Each row is a point. Two turns around zero, p and q, are shown by what they do to some points. Where does a point land after both, in the order given? Backwards means that the second turn is done in reverse. Each puzzle has new turns, and all numbers are rounded.

Turn p:
[-0.07 -0.10] => [ 0.07 -0.10]
[-0.14  0.37] => [-0.40  0.01]
[ 0.09 -0.39] => [ 0.40 -0.06]
[0.12 0.13] => [-0.08  0.16]
Turn q:
[0.03 0.15] => [0.13 0.09]
[-0.36 -0.02] => [-0.27  0.24]
[ 0.32 -0.13] => [ 0.14 -0.32]
Where do these land?
p, then q: [0.03 0.27] => [-0.08  0.26]
q, then p: [ 0.30 -0.15] => [ 0.33 -0.02]
q, then p: [-0.37  0.22] => [-0.43  0.05]
q, then p: [-0.08 -0.08] => [-0.04 -0.11]
q, then p backwards: [ 0.12 -0.25] => [-0.28 -0.01]

Turn p:
[-0.20 -0.07 -0.03 -0.20] => [-0.18  0.17 -0.14 -0.06]
[ 0.66 -0.17 -0.17 -0.18] => [ 0.09 -0.54 -0.02 -0.47]
[-0.16  0.01 -0.10  0.18] => [ 0.08  0.06 -0.11  0.21]
[-0.06 -0.10  0.16  0.06] => [-0.14 -0.02  0.09  0.12]
[-0.23  0.32  0.15  0.13] => [0.13 0.32 0.20 0.19]
Turn q:
[-0.04  0.27  0.05  0.07] => [0.01 0.19 0.05 0.21]
[ 0.03  0.02 -0.17  0.03] => [ 0.07 -0.03 -0.15  0.05]
[-0.23 -0.04 -0.04  0.27] => [ 0.00 -0.23  0.09  0.26]
[ 0.02 -0.31 -0.38 -0.30] => [-0.12 -0.23 -0.43 -0.27]
[-0.02  0.10  0.19 -0.20] => [-0.17  0.20  0.10 -0.09]
[-0.26  0.23  0.11  0.27] => [-0.04  0.02  0.21  0.40]
[ 0.51 -0.27  0.25 -0.13] => [ 0.27  0.09  0.15 -0.56]
Where do these land?
p, then q: [-0.20  0.35 -0.25 -0.12] => [ 0.15  0.39 -0.24  0.07]
p, then q backwards: [ 0.11 -0.08  0.31 -0.09] => [-0.19 -0.13  0.26 -0.05]
p, then q: [ 0.13 -0.36  0.28 -0.02] => [-0.27 -0.33  0.21  0.00]
q, then p: [-0.38  0.20 -0.30  0.00] => [ 0.17  0.00 -0.27  0.42]
p, then q: [-0.03  0.08  0.03  0.20] => [0.19 0.00 0.11 0.02]
q, then p: [ 0.38 -0.19 -0.08  0.02] => [-0.01 -0.17 -0.03 -0.40]

Turn p:
[-0.21  0.19  0.44 -0.08 -0.14  0.20] => [-0.06 -0.26  0.27 -0.34 -0.18 -0.22]
[ 0.59  0.31 -0.06 -0.08  0.08 -0.01] => [ 0.20  0.51  0.15  0.09  0.17 -0.31]
[-0.13 -0.38  0.03  0.13  0.12 -0.12] => [-0.18 -0.26 -0.08  0.27  0.06  0.16]
[-0.30 -0.60 -0.08  0.11  0.01  0.13] => [ 0.02 -0.50 -0.09  0.23  0.04  0.41]
[ 0.14  0.17 -0.23  0.19 -0.15  0.10] => [ 0.18  0.29  0.07  0.00 -0.16  0.15]
[ 0.28 -0.12 -0.22  0.20 -0.16 -0.22] => [ 0.11  0.23 -0.14  0.38 -0.15  0.04]
[-0.26  0.12  0.13 -0.05  0.13 -0.02] => [-0.23 -0.10  0.01 -0.23  0.03 -0.01]
[ 0.09  0.27 -0.10 -0.18  0.35 -0.13] => [-0.16  0.30 -0.08 -0.15  0.33 -0.11]
[-0.20  0.04  0.09 -0.24 -0.24  0.08] => [ 0.13 -0.22 -0.10 -0.26 -0.13 -0.11]
Turn q:
[-0.16 -0.07 -0.59 -0.05 -0.13 -0.12] => [ 0.15 -0.19 -0.49 -0.31  0.14 -0.01]
[ 0.20 -0.06  0.15 -0.55  0.01  0.01] => [ 0.38 -0.17  0.19  0.10 -0.38 -0.06]
[-0.15  0.20  0.08 -0.01 -0.16 -0.01] => [-0.02  0.20 -0.02 -0.05 -0.02 -0.23]
[ 0.17  0.10 -0.11 -0.11 -0.03  0.17] => [ 0.22  0.09  0.05 -0.12 -0.05  0.13]
[-0.13 -0.13  0.10  0.39 -0.22  0.40] => [-0.45  0.32 -0.07 -0.15 -0.14  0.23]
[-0.08  0.01  0.33  0.10  0.30 -0.03] => [-0.23 -0.07  0.34  0.15  0.09 -0.08]
[ 0.15 -0.03  0.04  0.24  0.24 -0.43] => [-0.04 -0.16 -0.01  0.38  0.39  0.02]
Where do these land?
p, then q: [ 0.03  0.02 -0.37 -0.18  0.15 -0.09] => [ 0.21 -0.06  0.12 -0.27  0.24  0.11]
p, then q backwards: [ 0.06 -0.35 -0.08  0.27 -0.28 -0.32] => [ 0.22 -0.38  0.23 -0.07 -0.28 -0.24]
p, then q: [ 0.08  0.03 -0.39  0.28  0.18  0.30] => [ 0.01  0.31  0.44 -0.20 -0.04  0.17]
q, then p backwards: [-0.09 -0.09  0.29 -0.08 -0.11 -0.12] => [ 0.11 -0.04  0.20  0.13 -0.13 -0.22]
p, then q: [ 0.24  0.26 -0.06  0.11 -0.34 -0.24] => [ 0.22  0.37 -0.26  0.09  0.14 -0.17]
p, then q backwards: [ 0.11 -0.31 -0.09 -0.12 -0.30  0.14] => [ 0.26 -0.06 -0.12 -0.32 -0.01 -0.23]
q, then p: [-0.42  0.22  0.34 -0.07  0.21  0.17] => [-0.37 -0.26 -0.18 -0.12 -0.14 -0.38]
p, then q: [ 0.12  0.29  0.12 -0.29  0.26  0.10] => [ 0.19 -0.25  0.27  0.13  0.11 -0.27]
q, then p: [-0.12 -0.08  0.24  0.08  0.21  0.07] => [-0.20 -0.28  0.05 -0.06 -0.11 -0.01]

Turn p:
[ 0.01 -0.26 -0.24 -0.01  0.02  0.04 -0.04 -0.16  0.28] => [ 0.32  0.12 -0.11  0.02 -0.07 -0.16  0.09 -0.24  0.06]
[ 0.34 -0.38 -0.34  0.01 -0.27  0.12 -0.19 -0.08  0.10] => [ 0.62 -0.06  0.12  0.17  0.04  0.03  0.12 -0.21 -0.14]
[-0.28  0.12  0.35 -0.13 -0.30 -0.15  0.32  0.20  0.03] => [-0.55 -0.10  0.07 -0.07 -0.25 -0.01  0.14 -0.07 -0.29]
[ 0.08 -0.19 -0.44 -0.32  0.07  0.15 -0.22 -0.21  0.00] => [ 0.51  0.12 -0.12  0.08  0.06 -0.21 -0.30 -0.09 -0.13]
[ 0.15  0.18  0.42  0.08  0.23 -0.16 -0.20 -0.04  0.01] => [-0.22  0.03  0.36 -0.10  0.12 -0.03 -0.06  0.14  0.36]
[ 0.10  0.02  0.28 -0.03  0.26 -0.10 -0.18  0.25 -0.16] => [-0.12 -0.26  0.21 -0.04 -0.01 -0.05 -0.16  0.26  0.25]
[-0.29  0.02  0.03 -0.04 -0.45 -0.06  0.05 -0.15 -0.14] => [-0.25  0.12  0.00  0.32  0.02  0.00  0.07 -0.14 -0.37]
[-0.13  0.08  0.01  0.22  0.38  0.03 -0.15  0.17 -0.06] => [-0.07 -0.09 -0.18  0.04 -0.02  0.08 -0.13  0.18  0.41]
[-0.01  0.03  0.32  0.10  0.52  0.24  0.02 -0.01 -0.24] => [-0.21 -0.25 -0.14 -0.19  0.37 -0.10 -0.15  0.18  0.37]
[ 0.23 -0.15 -0.40  0.01 -0.36 -0.31  0.24 -0.13  0.08] => [ 0.36  0.26  0.05  0.04 -0.17 -0.01  0.40  0.07 -0.39]
[-0.19  0.52  0.01  0.10 -0.11  0.19  0.35  0.16  0.11] => [-0.38  0.12 -0.24 -0.28 -0.10  0.44 -0.02 -0.06 -0.14]
Turn q:
[-0.17  0.10 -0.21 -0.14 -0.12  0.15  0.02  0.07  0.07] => [-0.19 -0.07  0.04 -0.21 -0.15  0.16  0.05  0.10 -0.02]
[ 0.27  0.11  0.24  0.01 -0.05 -0.16  0.24 -0.16  0.13] => [ 0.34  0.01  0.11  0.23 -0.12 -0.04  0.18 -0.15 -0.15]
[-0.07  0.10  0.11  0.03  0.25 -0.10  0.02 -0.11  0.17] => [ 0.14  0.12 -0.08 -0.01  0.14  0.11  0.20 -0.16  0.07]
[-0.15  0.13  0.45  0.01 -0.52 -0.07 -0.15  0.03  0.07] => [ 0.22  0.25  0.32 -0.16 -0.29 -0.35  0.12  0.22  0.17]
[ 0.18  0.11 -0.12  0.22  0.18 -0.30  0.08  0.19  0.07] => [ 0.11  0.00 -0.35  0.27 -0.15  0.10 -0.02 -0.15  0.13]
[-0.11 -0.74 -0.21 -0.04  0.04 -0.40  0.02 -0.02  0.01] => [ 0.12 -0.63 -0.18  0.11  0.38 -0.14 -0.05  0.23  0.31]
[-0.12 -0.20 -0.09  0.18  0.10  0.25  0.16 -0.22 -0.19] => [-0.24 -0.12  0.26  0.09  0.27  0.06 -0.14 -0.18  0.05]
[-0.03  0.13 -0.01 -0.12  0.21  0.93  0.00  0.17 -0.19] => [-0.62  0.42  0.26 -0.05  0.18  0.33 -0.17  0.15 -0.42]
[ 0.12  0.16 -0.27 -0.08 -0.22 -0.11 -0.54  0.11  0.11] => [ 0.18  0.04 -0.29 -0.42 -0.27  0.00 -0.33  0.16  0.00]
[ 0.07  0.10  0.11 -0.06  0.13 -0.19  0.14 -0.04 -0.26] => [-0.05  0.00 -0.12  0.15  0.01 -0.24  0.14 -0.21 -0.12]
Where do these land?
p, then q: [ 0.01 -0.26  0.49  0.06  0.13 -0.04 -0.36  0.07  0.22] => [0.52 0.00 0.21 0.02 0.22 0.03 0.25 0.09 0.29]
q, then p: [ 0.46  0.06 -0.27  0.14 -0.10  0.05  0.20 -0.05  0.19] => [ 0.20 -0.20  0.12  0.27  0.39  0.21  0.07 -0.17 -0.04]
q, then p: [-0.26  0.11 -0.26 -0.26  0.21 -0.32 -0.09 -0.02 -0.21] => [ 0.20  0.22 -0.32  0.02 -0.18 -0.37 -0.01  0.02 -0.24]
q, then p: [ 0.29  0.19  0.08  0.08 -0.27 -0.06  0.19 -0.24  0.19] => [ 0.02 -0.08  0.36  0.00  0.34  0.09  0.22 -0.04 -0.17]
p, then q backwards: [ 0.18 -0.17  0.05  0.20 -0.21 -0.23  0.21  0.26  0.01] => [-0.09  0.06  0.03 -0.29 -0.17 -0.05  0.36  0.02  0.23]
p, then q: [ 0.10  0.04 -0.06  0.36 -0.37  0.30 -0.16 -0.52  0.21] => [ 0.04  0.25  0.21  0.09  0.20  0.30  0.04 -0.63 -0.27]
q, then p backwards: [-0.23 -0.07 -0.14 -0.27  0.43 -0.04  0.05 -0.06 -0.46] => [-0.31 -0.09  0.36  0.02 -0.01  0.29  0.38 -0.25 -0.16]
q, then p: [-0.13 -0.23  0.16 -0.07  0.22 -0.26 -0.26  0.55 -0.06] => [ 0.20  0.13 -0.28 -0.09 -0.57  0.25  0.00  0.21  0.13]
q, then p: [-0.24  0.11 -0.10 -0.27  0.10  0.22 -0.19 -0.13 -0.03] => [-0.14 -0.03 -0.14 -0.11 -0.02 -0.25 -0.35  0.05 -0.17]
q, then p: [-0.22 -0.13  0.06 -0.19 -0.15  0.31  0.03 -0.16  0.08] => [-0.29 -0.30  0.05 -0.17 -0.01 -0.20 -0.12  0.00  0.01]
q, then p: [ 0.31  0.19  0.09  0.19 -0.25  0.07  0.18  0.24 -0.12] => [-0.17  0.04  0.19  0.34  0.05  0.36  0.18 -0.02 -0.07]
q, then p: [-0.27  0.15 -0.10  0.03  0.26  0.01  0.18  0.06 -0.02] => [-0.11  0.16 -0.35 -0.08  0.04 -0.05  0.03 -0.19 -0.04]
